Each point is reached from the start by the listed moves, each made 0, 1 or 2 times, or once backwards (-1), plus a little noise. Say if it took an odd or an even number of moves. Then give how often each move was made.

Moves:
(1): 44	-3	-9	4	-17
(2): -11	35	-18	-6	-4
Start: -7	-25	26	-20	1
Points:
5	-60	41	-14	7 => odd (0, -1)
94	-63	26	-4	-31 => odd (2, -1)
73	2	-11	-18	-39 => odd (2, 1)

Moves:
(1): 25	25	-28	-7	10	-5
(2): -10	22	13	-8	-6	4
(3): 31	-3	18	-10	3	13
(4): 1	21	2	14	12	-4
Start: -4	-7	2	-4	-14	-1
Points:
121	33	-30	-16	29	4 => even (2, -1, 2, 1)
-3	-28	-1	-21	-26	2 => odd (0, 0, 0, -1)
-30	-31	32	4	-24	5 => odd (-1, 0, 0, 0)
9	54	48	-17	-12	14 => even (0, 2, 1, 1)
-36	-25	-19	-10	-27	-10 => even (0, 0, -1, -1)

Moves:
(1): 43	-8	5	-8	7	21	13	-15	-2	-23	21
(2): -1	28	-6	-12	-24	-12	-7	8	-23	-3	-11
(3): 0	5	29	-2	1	-7	5	-1	9	-24	2
(4): 6	-6	-5	23	-10	-4	-10	4	-17	-3	1
(5): 1	15	8	3	30	3	-7	1	-8	3	10
(6): 2	10	25	0	3	28	16	6	13	20	-23
(7): 6	2	2	5	-13	-9	31	16	5	0	23
(8): 16	-8	-1	-2	15	-11	-28	28	3	-7	10
(9): -1	18	-1	-1	-7	5	-4	-4	27	3	1
Start: 12	16	-11	20	15	6	1	-7	-11	-11	-17
Points:
86	-27	-68	60	50	-17	-55	15	-104	-46	48 => even (1, 0, -1, 2, 1, -1, 0, 1, -1)
57	26	-43	23	-46	-29	-29	96	-72	0	-30 => even (0, 2, -1, 1, -1, 1, 1, 2, -1)
117	92	25	43	22	61	24	-2	-18	-38	39 => odd (2, 1, 0, 2, 2, 1, 1, 0, 2)
29	29	5	35	26	30	-57	12	10	-1	-50 => odd (0, 0, 0, 1, 0, 1, -1, 1, 1)
48	60	48	12	96	31	-38	74	-47	12	-35 => even (0, 1, 0, 0, 2, 2, 0, 2, -1)
80	56	11	-15	108	-14	-62	17	43	-76	68 => even (1, 0, 1, -1, 2, -1, 0, 2, 2)

Moves:
(1): 29	-3	2	-2	7	20	4	-7	10	6	-12	8	8	-3	5
(2): -5	30	2	12	8	5	-4	10	-1	-1	-3	-16	1	-4	5
(3): 3	-10	29	-19	-8	14	-17	6	-9	-10	-6	-4	-6	-20	8
(4): 3	1	2	20	-7	11	-8	-14	-15	-11	-3	3	-5	2	-9
(5): 4	-1	8	5	28	-16	-11	4	-1	3	-15	0	1	7	11
(6): -22	-2	1	0	6	21	7	-1	-6	3	-2	10	6	3	-6
(7): -4	2	7	3	4	-11	8	4	8	13	-8	-2	-3	-8	-9
(8): 2	-3	-3	18	-1	4	-1	20	-11	0	9	8	-1	4	-3
(9): -2	3	-2	15	-1	7	-9	-2	24	-10	-3	7	-1	7	-14
(10): -4	-2	9	2	5	5	-22	4	-4	32	-8	-18	1	12	7
(11): -10	0	15	2	-2	-4	6	-2	-1	-6	37	0	20	1	-4
(12): -9	10	5	-3	-4	-2	-10	7	-3	13	0	18	20	-14	-2
Start: -5	-2	-1	-2	14	-8	-23	-1	16	12	3	-5	9	-9	2
Points:
-7	7	60	-5	-40	25	-85	-27	-26	-23	-6	-84	-45	-36	7 => odd (-1, 1, 2, 2, -1, -1, 0, -1, 0, 1, 0, -1)
-86	63	37	8	121	-59	24	20	25	67	25	-37	72	-3	14 => even (0, 2, -1, -1, 2, 2, 2, -1, -1, 0, 2, 0)
-59	28	0	64	7	14	-72	-13	6	-48	2	75	39	-11	-47 => odd (-1, 0, 0, 2, 1, 1, -1, 0, 2, -1, 0, 2)
-94	-47	102	-41	56	-17	-52	7	54	-9	22	17	47	-20	-17 => odd (-1, -1, 2, -1, 2, 2, 1, -1, 2, 0, 2, 0)

Moves:
(1): 20	-16	-19	0	-5	9	2	6	-20	-6	9	10	13	-9	-12	7	13	-6	6	-17
(2): -5	16	-2	5	-2	5	1	6	-11	9	-15	12	-16	11	3	1	-2	-14	0	7
(3): 7	-7	20	-2	2	0	-5	6	-10	7	0	6	-1	4	-4	4	1	-10	-14	2
(4): 11	-4	-4	14	-5	4	7	-3	0	-2	12	12	3	9	0	-2	6	-1	-6	4
(5): -5	-4	5	0	16	-2	10	-4	-1	-1	6	1	1	7	8	4	0	-2	0	9
(6): -4	-1	-3	-4	-7	16	-8	-1	-3	8	11	-10	-1	-2	-7	13	1	3	-3	8
(7): -2	12	5	-4	-7	5	19	-10	4	4	0	-1	-4	-6	0	6	-6	-3	-1	6
(8): -5	-21	0	-2	-9	-7	10	10	6	-1	-9	7	-7	8	7	1	-5	4	5	4
(9): 1	-2	0	-9	9	0	-4	1	15	-4	-3	-2	-7	10	7	0	7	-2	-4	5
(10): -3	-8	-3	-5	12	-2	3	-4	3	25	-4	-4	9	8	-2	-2	5	-2	1	7
(11): -4	10	7	-10	0	-6	-5	10	8	1	9	6	0	7	-7	-5	-4	-1	4	0
(12): -3	-8	-6	-7	3	6	-10	-1	7	2	0	17	13	-6	9	-4	-5	5	-7	-3
(13): 3	15	2	-4	-5	2	-6	9	5	-6	7	-12	21	14	6	5	-3	11	-5	-8
(14): -2	1	-2	0	3	6	4	-8	-6	0	1	5	0	7	-9	8	1	7	0	-8
(15): 4	-4	1	-8	-5	-6	-15	-3	-7	13	3	4	-10	6	10	-1	1	0	4	4
(16): 6	2	7	6	2	-4	2	4	-2	7	-4	4	7	-11	-6	4	8	6	13	-2
(17): -4	-8	3	-4	4	4	7	12	-6	7	6	0	3	-19	0	-10	21	17	2	-17
(18): 11	0	2	-7	20	0	9	13	-1	8	-2	-7	2	-9	-8	-12	-11	18	8	2
Start: -4	18	-6	-21	3	-5	-16	5	-7	8	-1	-13	8	4	-7	14	0	-5	7	5
Points:
42	-109	-101	-3	-10	11	-5	43	-53	79	-10	73	37	-28	2	-31	42	21	40	-12 => odd (2, 1, -1, 2, -1, 0, -1, 2, -1, 2, -1, 2, -1, -1, 1, 0, 1, 1)
35	-14	-6	-36	94	21	-2	54	-7	4	69	21	121	-39	-27	-5	69	86	22	-61 => odd (1, -1, 0, 1, 2, 0, -1, -1, 1, 0, 1, 2, 1, 1, -1, 2, 2, 1)
-51	11	-5	-27	67	5	24	-16	17	48	-24	-42	-54	25	19	19	38	-14	15	64 => odd (-1, 1, -1, 0, 2, 1, 0, 0, 2, 1, -1, -1, -1, 0, 0, 0, 1, 0)

Moves:
(1): -3	3	2	7	-9	7	-2	-8	1	-1	-3	-8	2	-4	4	10	-2	-1	-11	-11	13	-10	4	-11	8	7	19
(2): 3	-10	17	2	4	16	3	-11	-1	-2	6	-1	2	-6	4	0	-2	0	4	-24	-18	3	-8	-3	2	-4	12
(3): 6	4	3	-6	11	-3	-7	4	1	21	4	-8	2	-19	-9	1	-2	-2	-6	10	11	-3	-8	7	4	11	-2
(4): 7	0	5	-2	1	2	-15	-2	-1	-7	-5	1	-3	10	7	-7	-3	2	4	-6	-4	-2	0	-2	-5	10	-10
(5): 1	-11	7	9	9	0	-9	5	6	-1	3	-2	-5	-2	-2	-7	-6	21	3	4	10	5	7	3	-3	-9	4
(6): 0	-9	-5	10	-8	-3	3	-10	1	-11	9	-6	2	2	15	5	-2	-4	-5	-5	2	6	7	6	-10	0	7
(7): 5	6	12	-8	1	16	10	0	-15	-9	-12	3	16	-12	3	-4	-5	-4	1	1	1	-7	13	-16	-6	-4	-7
(8): 0	-11	2	12	11	4	-12	30	-6	5	9	10	-19	5	8	2	0	4	-6	4	15	5	-1	4	5	12	15
(9): -22	0	-11	14	15	5	27	-5	-15	-8	9	3	13	-17	19	0	-12	12	12	-5	3	4	-6	23	-3	-4	9
(10): 7	6	4	-4	5	-15	-4	-3	-11	8	10	2	1	17	4	0	10	-4	12	8	-2	3	5	-26	-16	-7	-1
(11): -6	8	-9	-7	-1	3	0	-4	3	6	0	-18	5	-1	-21	-1	11	8	4	17	4	-9	-10	-4	-7	5	6
(12): 10	8	8	24	8	-6	12	-2	-5	-6	11	1	-7	-4	15	-15	-1	2	-11	-11	4	1	1	4	-8	5	-3
(13): 0	-8	11	10	7	-9	-14	17	22	-2	-9	-9	13	-5	-15	-5	-4	11	6	-5	7	16	-10	1	-20	3	-4
(14): -3	-9	20	0	-2	-23	-10	-11	4	-8	-9	-16	-16	-15	12	-1	1	3	-14	3	4	-3	6	8	-4	22	17
(15): 9	-7	2	4	2	-17	-15	-13	-3	-3	-2	-18	5	8	-1	20	1	8	-4	2	-1	-17	13	-3	0	-7	-9
(16): 3	10	-7	4	0	9	-11	3	-12	-5	2	2	1	15	-13	-14	-1	11	6	4	3	2	-2	6	7	-12	-10
(17): 3	23	-7	-4	14	15	-1	-18	-4	-15	-9	-22	12	6	5	-5	9	-8	-7	1	8	-7	-1	-6	-13	15	14
(18): 1	8	9	13	-5	-2	-1	6	4	14	-6	0	7	4	-7	-18	-4	-7	-10	13	2	-12	19	-10	-7	-2	11
(19): 11	-2	20	21	-7	-4	6	11	-4	4	-6	28	-13	4	9	6	-5	-9	14	-2	-3	9	16	-6	-10	-14	-14
(20): -8	10	4	-10	-3	1	-2	4	6	-4	10	4	10	-14	-11	-2	2	3	-1	15	-2	7	8	8	-1	6	-1
(21): -5	6	-7	-10	-7	1	5	6	-4	-7	-10	-2	0	9	0	1	12	-3	1	-6	6	-3	12	0	-1	3	-6
(22): 13	12	-11	-13	3	-15	11	4	-2	7	14	15	-7	2	-5	0	1	-11	-1	3	-3	-4	-2	-1	-2	4	8
(23): -9	-1	2	6	-3	3	6	-1	14	-2	2	-2	6	10	-1	3	-11	-9	-11	-4	14	0	-7	12	-6	-3	-4
(24): -3	7	0	0	-7	5	6	-3	-4	-17	4	7	7	-5	7	-13	2	-2	5	2	4	-2	3	11	14	4	-2
Start: -6	-9	-5	10	-7	-11	3	-1	1	-4	6	-19	-12	-7	10	-10	-1	4	-5	5	-23	13	3	-16	0	-16	2
Points:
26	98	-60	9	58	62	87	-18	-114	-94	57	-30	38	10	81	-88	35	-24	-30	-1	10	-61	53	-8	-29	44	45 => odd (-1, 1, 0, 1, 0, 1, 2, 2, 1, 0, 1, 2, -1, -1, 1, 0, 2, 1, -1, 0, 2, 2, 0, 2)
-23	21	92	21	24	62	36	-80	-27	-54	-4	-58	19	-69	90	11	-5	-22	-2	-27	28	0	26	-8	-47	35	34 => odd (1, 2, 2, 1, 1, 0, 1, 0, 1, 1, 1, 0, -1, 1, 0, -1, 2, -1, 2, 1, 1, -1, 2, 1)
-16	4	15	76	-12	-17	70	73	-27	10	2	97	-13	-6	49	-21	-32	-23	38	-4	-6	46	27	36	12	-65	-121 => even (-1, -1, 1, 0, -1, -1, 0, 0, 1, 0, -1, 1, 0, -1, 0, 0, -1, 0, 2, 0, 1, -1, 1, 1)

Moves:
(1): 3	-3	-1	1	-2	2	7	-9	-5	8	7	-1	6	-2	-9	1	-3	0	3	4	9	-7	2	1	7	-5	4
(2): 0	3	-2	-2	-2	4	0	5	2	15	4	-2	-11	7	2	-3	1	6	-3	-3	-3	6	10	5	7	3	0
(3): 1	-2	-5	8	2	0	-3	-7	1	0	-4	5	0	10	7	-2	-2	9	5	-3	5	-3	-1	1	-5	-7	-7
(4): 10	0	-3	-2	-4	1	5	2	0	-7	1	10	-8	-1	1	-1	-3	0	-7	-1	1	-2	-6	-1	0	0	-5
(5): -9	-1	3	-3	-5	0	4	-3	0	9	-8	2	4	-4	-3	-6	-3	1	0	-6	0	-3	-5	-4	-14	-8	4
(6): 4	7	7	-2	6	8	0	0	-3	-4	-3	-5	-11	-5	-1	-8	-19	0	1	2	-10	1	-1	1	-2	3	-8
(7): -3	1	-10	-1	1	2	-2	-4	-4	9	-1	4	-1	0	-4	-9	2	2	2	1	3	2	-4	-6	2	8	2
(8): -3	-4	-5	-7	4	5	-1	2	8	1	-2	-2	3	8	2	-7	-2	-7	3	9	-4	4	1	-1	-3	-5	-7
(9): 5	9	-8	-5	-9	6	7	-6	-3	-9	5	2	2	7	-1	-4	0	-1	7	-4	5	-7	-4	13	-3	10	4
(10): 8	-7	2	6	-4	3	-6	1	3	0	-6	-1	-2	-1	-4	0	3	-3	3	4	-1	-12	2	6	1	1	-3
(11): -3	7	2	3	-1	1	2	-9	12	-1	-4	-10	-6	5	3	-5	-6	6	-1	5	7	4	-6	3	-11	1	-1
(12): -3	-3	0	5	6	4	0	4	6	-2	0	-3	1	5	-5	-2	-2	-4	-12	-5	-1	5	-2	1	-7	-4	-4
(13): -10	-6	5	-3	0	0	-1	-7	-4	2	1	1	11	3	7	1	-3	-11	-2	2	-2	-4	9	1	-7	2	0
(14): -17	-12	3	4	-11	-11	9	1	-2	7	-1	3	1	-7	1	-4	-6	-12	-6	-4	6	3	11	4	8	-2	16
(15): -1	1	-1	1	2	5	6	2	0	1	0	5	3	10	2	-2	6	-2	5	-1	11	4	3	-3	-6	-10	0
(16): -1	-4	-6	-1	-6	6	5	2	0	-7	-1	-7	-3	9	-4	1	7	4	-2	5	-5	-1	0	-8	0	-1	4
(17): -12	0	-5	0	4	-1	-1	8	7	6	-1	1	-4	12	-2	9	-3	5	5	-4	-2	-9	4	-7	-2	3	5
(18): 0	4	1	9	-2	-2	-1	-8	0	4	-2	0	7	3	-1	0	2	6	1	-2	-13	3	1	-5	10	3	5
(19): -4	8	4	-3	0	-2	-1	-6	5	7	-3	10	-7	4	-12	1	-1	5	1	-3	0	-5	-9	0	5	2	2
(20): -4	-6	-2	-3	12	-2	2	8	-5	9	-4	-1	2	2	2	5	-1	-1	-2	0	-5	3	-8	3	2	8	-2
(21): 3	-3	8	-3	4	-8	2	0	3	1	3	-3	10	0	-1	-1	-3	9	1	-15	-5	-11	-4	2	0	3	2
(22): 2	-11	2	7	4	-2	0	-5	0	-6	4	-2	-2	3	7	7	-5	1	4	-2	-1	3	-5	-5	-3	-2	-3
(23): 6	-5	-1	-5	-4	9	-2	5	6	0	-10	2	3	0	4	-1	-6	5	-3	-1	0	5	5	-5	9	1	-5
(24): 7	1	0	4	1	-3	-4	3	-4	-4	0	-5	-4	8	-2	-6	2	-6	8	-8	-4	-5	4	-5	4	-3	-9
Start: -3	3	-8	-2	0	-3	8	1	-9	15	0	5	1	-3	5	-8	3	0	4	-5	3	6	2	-3	5	-3	0
Points:
7	53	-48	-45	64	50	19	14	28	45	-9	-2	-11	99	-22	-72	-13	42	31	-41	12	18	-48	18	-9	26	-48 => odd (0, 1, 1, -1, -1, 1, 2, 2, 2, -1, 1, 2, -1, -1, 2, 0, 0, -1, 2, 2, 2, -1, 1, 1)
-69	-18	7	2	-28	-44	2	6	-11	42	-19	-32	20	-18	33	-31	1	-41	-25	-17	6	29	56	-20	16	15	32 => even (-1, 0, -1, -1, 0, -1, 1, -1, -1, -1, 2, 0, 2, 2, -1, 0, 0, 0, -1, 0, 0, -1, 1, 2)
-116	24	-15	25	-32	-26	23	-39	15	121	-46	49	-8	43	-2	-39	15	25	-11	-30	35	39	16	-41	-8	-22	63 => odd (-1, 1, 1, 0, 2, -1, 2, -1, -1, -1, 2, 0, 1, 2, 2, 0, 1, 2, 2, 0, -1, -1, 0, 0)
